Each row of a before or after table is a point. The points were changed in one or more steps. Then noise was added and the rows were shuffled. The steps act on columns, c1 being the first. What was done? A step turns or swaps two columns, mirrors them in a line or flattens them onto one, adds a multiple of one to another, or multiplies or shifts one. Angles are multiples of 10 degrees, from the lower column toward the higher: turns from -170 to 170, lines from 10 to 170 but not 90. Use the fewest steps. Two steps may share a column if one is a turn and the other turns, adds or multiplies; they go together, in the order done. Otherwise the lowest column goes first.
In the rows, zero is written as 128.

Before (11 x 2)
[[101  63]
 [156 121]
 [134 128]
 [157 168]
 [ 92 150]
 [106 158]
 [ 86 141]
 [131 145]
 [160 123]
 [ 96  61]
 [148 169]]
After (11 x 2)
[[ 99 151]
 [154  92]
 [ 84 105]
 [112 145]
 [148  89]
 [112 117]
 [123 125]
 [198 158]
 [121  95]
 [ 77 116]
 [194 163]]
Steps: turn c1 and c2 by 140 degrees

Before (13 x 4)
[[153 124 134 127]
 [ 90 135 154 121]
 [104 107 122 155]
 [141 128 139  95]
 [224 112 146 156]
 [ 88 127 158 159]
 [ 97 103 129  81]
 [151 139 158 164]
 [126  93 170  73]
 [132 162 133 126]
 [ 88 122 131 121]
 [101  95 132 159]
 [104 100 168 164]]
After (13 x 4)
[[204 171  94 151]
 [191 120 122 122]
 [134 121 120  95]
 [158 123 155 133]
 [158 163  71 110]
 [193  83  75 172]
 [152 165 144 156]
 [136 159 155 145]
 [147  87 149 159]
 [121 130 102 133]
 [136  95 102 133]
 [197 160 120 124]
 [ 94 157  30 140]]
Steps: multiply c3 by 2; turn c1 and c3 by -130 degrees; turn c2 and c4 by -100 degrees

Before (13 x 8)
[[112 138 162 124  81 186 155 142]
 [173  95  80 159 141 138 161 138]
 [129 178  91 154 141 204  89 178]
 [105 179 145  85  80 200  92 137]
 [144  94 150 119 160 177  89 188]
 [132 100 102 164  78 153 136 114]
 [140 158 106 119 162 119 153 190]
 [187 122  95 112 155 173 144 147]
 [102 174 121 166 133 112 150 182]
 [150 151 104 164  79 112 108 122]
 [184 126 174 122 122 180 115 107]
 [120 160 143 103 130 202 136 112]
 [132 117 110 104 170 121 168 127]]
After (13 x 8)
[[140 149 170 128 131 108 108 119]
 [142 120 121 154 131 121 171 139]
 [181 140  98  92 142 179 116 142]
 [175 102 183 155 136 138 161 146]
 [129 134 171 144 127 203  90  60]
 [117 162  96 130 125 202 132 118]
 [ 91 166  83 137 120 200  94  85]
 [187 113 132 169 137 175 142 116]
 [106 127 166 116 123 113 152  55]
 [122 111 170 132 130 153 135 162]
 [155  57 110 113 129 177  95 108]
 [144 111 132 152 132 113 150  57]
 [105 123 107 100 128 183 157 112]]
Steps: flatten c1 and c5 onto the line at 10 degrees; mirror c2 and c8 in the line at 160 degrees; turn c3 and c4 by -120 degrees

Before (9 x 11)
[[182 126 117 133 144 170 157 145 119 113  86]
 [155 124 107 142 126 163 107 172 104  85  89]
 [130 135  96 171 143 161  97  84 105 171 150]
 [103 137 132 152 122  82 153 166 140 139 105]
 [ 84 151  73  66 161  96 126 116 149 188 108]
 [157 171 164  79 164 151 145  84  94 105 173]
 [180 152 147 120 109 159  85 107  69 163 135]
 [167 134 167  73  61 165 118  79 134  82 169]
 [167 102 127 138 172  82 176 165 116  94 140]]
After (9 x 11)
[[157 175 167 127 167 152 143 137 101 101 187]
 [105 140 128 123 120  83 151 114 141 134  85]
 [ 87 151  72 130 158  99 125 146 141 187 114]
 [177 123 117 123 145 165 161 140 119 109  88]
 [168 102 128 134 167  82 174  90 125  93 117]
 [171 139 170 132  62 163 113 133 141  86 188]
 [129 133  97 123 146 156  96 152 102 166 178]
 [151 121 107 128 118 157 103 111 111  81  71]
 [181 153 151 125 104 160  84 136  61 152 147]]
Steps: multiply c4 by 0; mirror c8 and c11 in the line at 110 degrees; turn c9 and c10 by 10 degrees

Before (8 x 14)
[[120 158 153 124  79 102  95 116 117  94 109 156 130 167]
 [ 99 164 196 140  74 113  95 127  96  89 184 105 111 114]
 [ 90  87 199 118 136 115 148 116 122 171 167 154 125 127]
 [161  96 117 147 126 154 132 163 134 178 174 146 102 124]
 [174 128 113 161 157 138  90  94 111 169 106 107 120 161]
 [187 129 206 126 128  93  84  75 157 125 179 126 154 136]
 [185 110 118 107  68 101 153 166 183 164 119  96  82 123]
 [186 169 120 121 157 127 113 109 173 100 156  79 128 146]]
After (8 x 14)
[[167 163 114 147 124 157 132 156 130 182 147 145 103 127]
 [123 223 197 140  73 114  97 101  97  89 156 104 112 109]
 [106 186 116 157 158 139  89 178 115 169  76 108 118 166]
 [175 169 117 109  65 105 151 176 184 161  88  99  83 120]
 [112 148 198 121 136 112 147  92 117 170 134 152 124 128]
 [121 230 115 123 155 128 114 190 171  99 128  78 132 146]
 [ 86 183 205 131 130  95  83 194 158 126 152 121 152 138]
 [114 219 151 124  84  99  93 122 116  99  78 152 127 167]]
Steps: mirror c1 and c8 in the line at 40 degrees; shift c2 by 60; shift c11 by -30

Before (9 x 24)
[[124 113 137 132 165 146 149 132 116 143 159  99 116 112 125 101  76 136
  100 119 150 119  65 150]
 [105 109  84 158  95 118 156 117 142 213  97 125  90  58 135 189 114 109
  113 103 158 105 101 136]
 [113 128 131 171 134 130 108  97 100 103  98 100 132 130 143 195  87 170
  114  81 127 122  90 132]
 [144 120 131 183 124 116 201 200 155 146  66 155 114 147 143 119  90 122
  123 124 115 163 122  97]
 [104 122 142 135 165 206 187 119 157  97 133  90 113 123 112 105 102 185
  150 125 171 136 163 131]
 [109 114 134 121 101 144  73 122 102 105  91 169 115 133 103 112 111  85
  147  71 145 113 133 194]
 [144 100  61 125 128  98 110 164 106 207 146 122 113 112  79  63 153  91
  177 128 163 158 137 173]
 [132  81 124 126 155  93 201 110 173 159  75 180 109 150  72 142 101 106
  139 114 215 128  67 146]
 [153 176  97 153 114 127 154 163 178 139  85  78 139 179 125 120 137 151
  130 144 142 183 125 155]]
After (9 x 24)
[[112 174 100 150 114 123 157 161 113 136  83  72 138 112 115 123 135 154
  133  79 142  53 115 155]
 [102 122 130 168 131 124 110  92 150 106  98 104 134  87 131 192  88 164
  114 151 128 149 163 131]
 [155 119 135 116  98 148  74 124 141 108  87 168 115  77 117 112 116  79
  144 152 151 153 135 192]
 [151 103  60 123 129  98 112 163 162 210 144 124 112 136  85  62 154  91
  175 144 160 114 111 171]
 [119 105  85 158  89 122 153 120 106 212  92 123  93 141 136 184 113 102
  120 204 157 134 169 137]
 [172 120 138 131 169 204 187 114 109 101 132  89 114 129 134 104  99 180
  148 128 167 103 122 134]
 [109 123 129 182 126 118 201 198 122 145  68 156 110 116 138 122  90 122
  122 115 114  80 124  98]
 [ 91 114 141 126 168 144 146 138 139 142 159 103 118 125 100 103  73 138
   97 146 149 140 168 153]
 [116  84 123 128 151  93 199 108  91 153  78 176 106 107  57 143  98 104
  141 116 208  98 163 147]]
Steps: turn c1 and c23 by -130 degrees; turn c1 and c15 by 30 degrees; turn c9 and c22 by -150 degrees; turn c14 and c20 by -120 degrees
